Rows are points. Two turns around zero, p and q, are shown by what they do to some points. Where does a point land after both, in the order given? Backwards means that the second turn is done in reverse. Each puzzle has new turns, and all numbers are rounded.
In the rows, zero is written as 128.

Turn p:
[105 112 155] -> [102 154 115]
[107 134 149] -> [101 140 134]
[207 162 120] -> [148  44 120]
[ 97 124  95] -> [150 159 153]
[125 108 121] -> [139 142 117]
Turn q:
[140 151 145] -> [129 136  98]
[142 104 160] -> [167 113 120]
[138 118  57] -> [ 73  94 161]
[ 91 140 149] -> [141 170 133]
Where do these land?
p, then q: [110 173 144] -> [167 159 139]
p, then q backwards: [157 139  87] -> [139  83 150]
q, then p: [95 92 85] -> [ 68 138 104]
q, then p backwards: [179 127 138] -> [178 120 141]
p, then q: [120 109 144] -> [105 140 133]
q, then p: [108 128 170] -> [137  83 136]

Turn p:
[159 150 109 169 110 153 108  31] -> [ 43 151 163 115 182 173 131 116]
[139 122 146 142 191 128 142 132] -> [153 145  97 150 168 120 152 145]
[159 122 143 108 150 100 161 166] -> [156 119 108 171 128  82 132 115]
[ 95 116 128 164 119 127 148 139] -> [131 114 129  91 134 105 130 159]
[129 105 162 119 117  64 125  98] -> [143  82 126 133 168 131  82 100]
[127 116  52 101 129 134 134 125] -> [106 184 121 128  95 115  85 133]
[132 155 135 113 114 138  73 141] -> [143 133 146 120 101 166 147  92]
[ 93 156 162 137 122 119 121 135] -> [139  91 110  98 125 142 150 121]
[ 74 101 145 117 136 148 137 153] -> [161 110 110 115 103 137 124 179]
[142 113  85 135 110 152 112 127] -> [112 166 164 122 112 127 117 135]
[159 152 141 102 111 146 146 161] -> [122 115 134 165  90 110 158 114]
Turn q:
[137 121 124 182 108 118 173 110] -> [ 95  90 153  89 131 134 157 111]
[134 106 151 150 117 144  87 126] -> [130 145 143 152 158 164 139 115]
[120 173 144 115 157  94  87 119] -> [124 143 156 181  93 112  99 138]
[103 113 166 122 147 150 125 112] -> [118 114 105 156 129 166 125 148]
[134 113  75 108  98 160 106 104] -> [174 121 132 105 179 123  94 122]
[ 83 153 139 105 160 147 127 168] -> [141 123  78 176 107 104 140 139]
[155  82 125 134 148  74 151 162] -> [123 168 144  86 100 128 176 162]
[177 122  90 103 143 131 142 133] -> [123 157 123  87 148  93 111 150]
[110 170 138 133  74 135 154 117] -> [122  90 118 120 109 127 110  68]
Where do these land?
q, then p: [217 136  97 103 189 136 134 145] -> [172 127  55  90  98 121 138  66]
p, then q backwards: [110  90 143 127 113 143 121 117] -> [117 110 121 122 142 116 120  87]
q, then p: [ 78  99 137 163 116 103 124 143] -> [100 104 152 162 136  97 138 167]
p, then q: [162 147 107  80 166 142 150 157] -> [117  90 176 111 131  94 141  86]
q, then p: [126 117 139 123 127  97 153 110] -> [131 107 144 135  93 137 122 137]
p, then q backwards: [ 78 118 140 150 145 126 122  99] -> [135  82 118 110 129 154 150 103]
p, then q: [165 188 147 146  81 173 128 146] -> [111  68  97  93  89 176 141 116]
q, then p: [111 138 144 123 108 111  94 124] -> [108 120 160 127 148 142 150 125]
q, then p: [105 121  98 137 106 121 126 111] -> [140 123 146 167 144 131 119 131]

Turn p:
[191 110 116 126 188 146 111 173  95  67 146] -> [132  67 139 121 184 131  91  90 133  96 198]
[ 86 113 133 132  86 133 133 143 122 129  88] -> [117 176 104 163 124 146 111 145 111 126 112]
[187 137 136 103 154 135 115 158  76  62 152] -> [154  73 117  99 163 157  79  97 150  97 175]
[100 123 114 109 137 112 106  94 159 120 137] -> [100  99 105 129  95 114 150 147 123 140 124]
[ 88 121 121 120 122 129 179 127 112 149 130] -> [116 154 133 141 145 118 120 163 161 132  93]
[134 159 131 113 128 151 114  94 150 150 143] -> [136 108 126  99 112 116 156 117 113 127  89]
[111 145 116 149 162 169 111 112 172 142 129] -> [ 89 116 145 111 134  98 157 115  84 130 106]
[141 106 125 130 136 121 128  94 143 159 108] -> [150 133 135 139 111  90 153 146 114 126 131]
[184 122 114 159 131 138 128 139  62  55 151] -> [143 122 104  96 162 119  69  75 161 107 191]
[131 103 159 136 124 133 112 133 148 139 164] -> [126 132 121 123 140 146 182 120 133 125 144]
[110 139 103 139  99  97 137 143 161 162 129] -> [115 148 152 161  94 134 142 119 140 163 106]
[125 129 147 115  83 110 169 137 149 134  94] -> [138 168 145 152  90 152 121 147 140 101 108]
[ 86 150 158 149 120  88 149 126 120 149  97] -> [126 175 147 117 108 147 114 176 121 161 119]
[118 136 119 112 122 131  98 121 123 174 123] -> [152 119 118 142 129 125 145 131 106 160  98]
Turn q:
[178 157 113  96 132 144 177 116 114 162 128] -> [136 193  95 100 155 121 143 130  96 151 123]
[106  74 116 141 141 140 136 151 134 172 103] -> [106  84 112 103 164 137  90 101 129 145 117]
[ 94 151 152  94 102 114 110 148 108 122 163] -> [113 128 149 167 139 124 168 151 164 149 151]
[137 122 113 101 142 118 112 140 116 119 105] -> [128 124 137 114 104 119 124 130 126 167 122]
[119 133 130 145 172 134 128 119  99 155 138] -> [121 133 106 126 127 163 110 116 120 138 169]
[139  82 125  92 103 132 155 123 119  99 121] -> [107 134 147  91 125  98 158  98 142 131 101]
[166 179 133 138 112 155 122 151 104 119 125] -> [160 136  80 137 112 110 162 159 116 132 138]
[124 179 159 148 118 132 157 144 186  89 141] -> [138 123 149 167 139 106 155 161  76  73 128]
[155 162 110 124  98 125 126 139 135 131 175] -> [118 166 106 150 131 116 141 175 141 115 115]
[ 93 119 124 171 121  97 117 112 124 115 103] -> [143  93 146 140 110 174 123 113 137 112 108]
[164 115 138 125 169  75 101 106 108 142  73] -> [158 140 132 140  82 142  89  76 110 180 113]
[126  99 156 125 114 132 110 111 135 132 129] -> [135 123 139 135 135 109 118  99 156 117 132]
[ 88  31 120 142 150 119 111 132 126 113 135] -> [ 69  75 152 104 110 136  92  84 164 118 126]
[104 188 103 151 117 177 129 100 183 123 153] -> [161 139 140 117 158 137 118 199 117  63 148]
Where do these land?
q, then p: [143 125 131 112 163 149 122  97  93  96 107] -> [163 119 104 118 107 140 144 118 169 118  94]
q, then p backwards: [112 142 136 139 131  88  93 119 103 156 136] -> [123 119 117 115  97  88 126 172 116 131 131]
p, then q backwards: [121 123 128  90 117 105 121 107 152 145 133] -> [131 145 118 143 106 115 110 151 108  97 120]
q, then p backwards: [153 131 112 112 111 107 121 126 121 184 144] -> [ 88 123 116 141  96 129 141 141  85 142 134]
q, then p: [102  79  87 174 146 158 179 130 149  76 108] -> [121 109  50 156 143 142  96 178 137  73 132]
q, then p: [140 113 159 129 131 133 104 153 141 175 125] -> [126 115 132 133 122  95 149 123 116 173 159]
q, then p: [144 167 141 120 139 114 127 136 140 192 181] -> [ 95 117 161  98 154 121 117  93 107 189 126]
q, then p: [100 115 141 105 126 148 140 145  89  97 133] -> [114 138 133 135 131 126 154 160 176 112 108]
q, then p: [143 113  94 155 118 126 168 154 130  60  85] -> [156 157  93 174 124 132  76 166 145  86 123]
p, then q: [124 153 114 115 135 135  83 152 158 152 153] -> [135 124 116  91 159 147 126  75 136 125 132]
q, then p: [143 147 167 120 135  87 113 131 152 155 156] -> [118 157 144  89 129 122 129 107 106 174 148]
p, then q: [107 141 111 154 113 150 176 121 140 100  70] -> [169  98 156 170  94 146 156 158 147 142 138]
q, then p: [133 115 142 140  99 162 117  93  96  77 134] -> [116 124 126 127  77 133 131 119 174  78 125]

Turn p:
[128 132 151 140 139 124 119 138 143 124 135 135  92 135] -> [138 132 119 142 116 119 131 117 119 156 117 113 104 140]
[119 134 131 116 151 141 127 155  97 131 106  88 127 121] -> [144 112 115 119 150 162 114  93 124 120 139 122 145 150]
[160 110 127 126 126 132 156 109 124 137 152 177 100 106] -> [131 168 151 106  99 104 125 139 109 105 101 110 103 117]
[141 137 116 115 128 175 109 136 126  98 117 122 146 142] -> [134  88 115  96 118 137 121 140 134 120 156 148 115 141]
[124  99 153 102 120 142 137 138 156 125 120 135 124 119] -> [137 131 137 117 113 149 144 128 159 133 131 101 106 115]
[136 141 162 127 167 143 106 160 165 154 148 122 141 102] -> [120 163 128 121 149 161 122 128 126 170 159 117  89 153]
[121  89 134 139 148 102 123 149 107 120 121 142 140 135] -> [118 118 161 140 129 112 114  89 130 130 147 112 132 114]
[144 118 130 146 102  95 129 104 118 170 115 122 114 120] -> [122 153 123 135 129 130 124 127 105 141  96 124 160  85]
[122 132 131 111 131 139 120  94 146 124 136  95 139 101] -> [142 123 139 120 156 157 155 163 121 131 127 129 130 132]
[112 151 115 102 123 127  97 135  93 132 139 157  99 136] -> [143 132  85 139 127  99 137 115 101  96 150 121 116 124]
[124 118 129 148 142  96 149 129 157 116 102 138 142 104] -> [130 139 164 146 126 122 108 145 153 149 128 105 151 133]
[136 137 128 153  97 113 148 113 117 127 148 131 137 108] -> [112 149 145 144 105 132 135 144 110 117 112 147 150 127]
[ 96 132 105 136 106 147 133 105 117 126 111 125 135 175] -> [121  97 103 114 130  98 153 123 152 120 118 156 156 123]
[131 135  83 146 108 107 128 128 123 136 150 118 133 139] -> [126 136 127 152 138 113 115 133 124 115 116 176 137 113]
[125 153 126 112 130 139 138 127 131  99 120 111 153 175] -> [101  78 108 128 135 129 126 139 152 117 126 140 125 151]
Turn q:
[134 108 113 149  95  71 166 136 142 153 142 114 122 112] -> [ 72 159 140 105 129 149 126 127 137 135 142  95  91 150]
[150 127 131 126 123 140 117 135  93 105 130 117 110 136] -> [123 103 147 143 147 103 127 134 127 111 140 133 131 109]
[154 126 111 106 172 121 118 137 112 129 139 130 107 163] -> [121 145 127 140 141 133 126 141 149  95 136 148 156  83]
[144 109 153 173 120  72 162 128 135 155 154 142 125 102] -> [ 73 153 140  72 110 123 104 143 142 124 123 114 106 161]
[137 117 111 127 141 108 108 128 104 125 121 143 126 141] -> [132 143 125 128 148 120 103 124 137 114 134 139 120 103]
[101 120 141 130 110 163 110 101 159 142 124 123 122 131] -> [138 127 129 135 129 135 146 115 100 166 114 157 140 154]
[ 98 154 143 133 123 168 132 106 152  95 113 115 142 148] -> [169 105 146 143  92 138 140 112  92 147 130 132 146 133]
[132 113 106 145 149 125 122 143 115 124 122 117 138 116] -> [126 140 112 142 132 111 105 138 135 129 149 113 133 125]
[101 165 120 124 124 168 126 106 125 133 130 124 131 117] -> [156 113 136 160 107 123 144 114 141 152 106 134 132 140]
[158 133 113 126 139 129 116 158 133 104 132 145 110 121] -> [117 132 110 145 130 110 130 145 113  91 119 122 124 107]
[162 139 134 120 149 131 109 163 112 127 120 107 133 133] -> [120 106 116 137 148 122 116 149 133 114 127 106 157  99]
[ 85 136 148 113 126 161 143 122 135 120  97 121 119 112] -> [169 114 127 124 113 120 167 137 117 165 132 128 124 133]
[151  95 134 126 113  92 160 107 144 141 154 136 148 101] -> [ 82 130 109  92 115 145 124 114 144 116 146 133 104 162]
[111 151 132 116 114 135 118  99 141 137  96 137 136 133] -> [152 119 124 122 121 140 135  98 119 159 106 136 120 116]
[126 125 130 109 138 103 102 146 118 118 157 132 131 137] -> [132 126 127 134 149 151 108 154 136  98 125 140 122 125]
[105 130 129 126 110 160 140 133 128 142 118 146 145 145] -> [162 135 134 123 136 126 148 101 124 132 119 118 141 149]
Where do these land?
p, then q: [120  31 147 132 114 115 108 142 112 121 136 145 152 116] -> [ 99  75 134  92  95 118 144 149 139 154 122 162 105 181]
p, then q: [122 150 154 108 136 117  69 140  99 118 142 126 122 115] -> [110 135 167 160 131  99 117 132 166 112 154 139 135 145]
p, then q: [126 124 114 109 139 131 123 127 137 118 115 150 113 136] -> [ 99 129 121 135 133 141 125 143 120 123 137 128 118 114]
q, then p: [116 142 137 113 120 134 136 131 145 151 117 136 150 113] -> [133 119 115 102 140 135 115 134 147 121 107 136 133 113]
q, then p: [121 132 123 135 124  94 154 142 120 121 149 137 129 114] -> [148 110 105 149 116 143 139 127 137 135 118 130 107 140]
p, then q: [129 146 130 131 109 110 138 132 138 113 124 137 127 150] -> [128 152 132 131 136 129 117 124 104 139 130 111 114 139]
q, then p backwards: [114 138 116 129 132 138 152 109 126 182  86  87 114 121] -> [ 98 102 171 162 127 123 115 126 170 156 100 129 133 135]
q, then p backwards: [121 144 190 138 127 145 150 139 123 119 133 137 129 126] -> [133 120 125 138 134 161 143  85 118  91 110 134 123 121]
p, then q: [145 114 110 144 118 141  77 115 137 118 140 149 112 117] -> [ 96 123 129 113 154 109 132 142 159 103 108 124 101 130]
q, then p: [116 151 121 100 125 144 149  99 113 115 135 128 114 123] -> [126 147 148 123  93 126 134 140 140 138  95 120 122 119]
p, then q: [143 143 106 133 132 145 109 128 133 136 141 138 132 183] -> [135 175 115 128 143 133 129 136 137 121 125 150  90 114]
p, then q backwards: [117 120 123 138 145 119 119 115 148 114 142 145 135 148] -> [127 124 129 137 115 138 129 124  99 127 125 119 102 106]
q, then p: [127 115 124 135 126 124 134 138 147 135 128  41 118 115] -> [113 165 129 123 150 145 159  74 142 141 135 170 129 141]
p, then q: [118 134 109 133 131 149 149 142 141 140 118 150 126 130] -> [123 130 120 134 121 162 131 119 114 118 107 128 119 112]
q, then p: [136 141 116 137 136 138 153 121  99 123  95 145 155 126] -> [132 123 143 146 143 146 129 168 112 130 106 131 126 100]
p, then q: [177 123 127 133 137 105 126 129 129 125 146  96 119 116] -> [145 117 129 126 154  80 120 141 125 146 114 139 142 116]
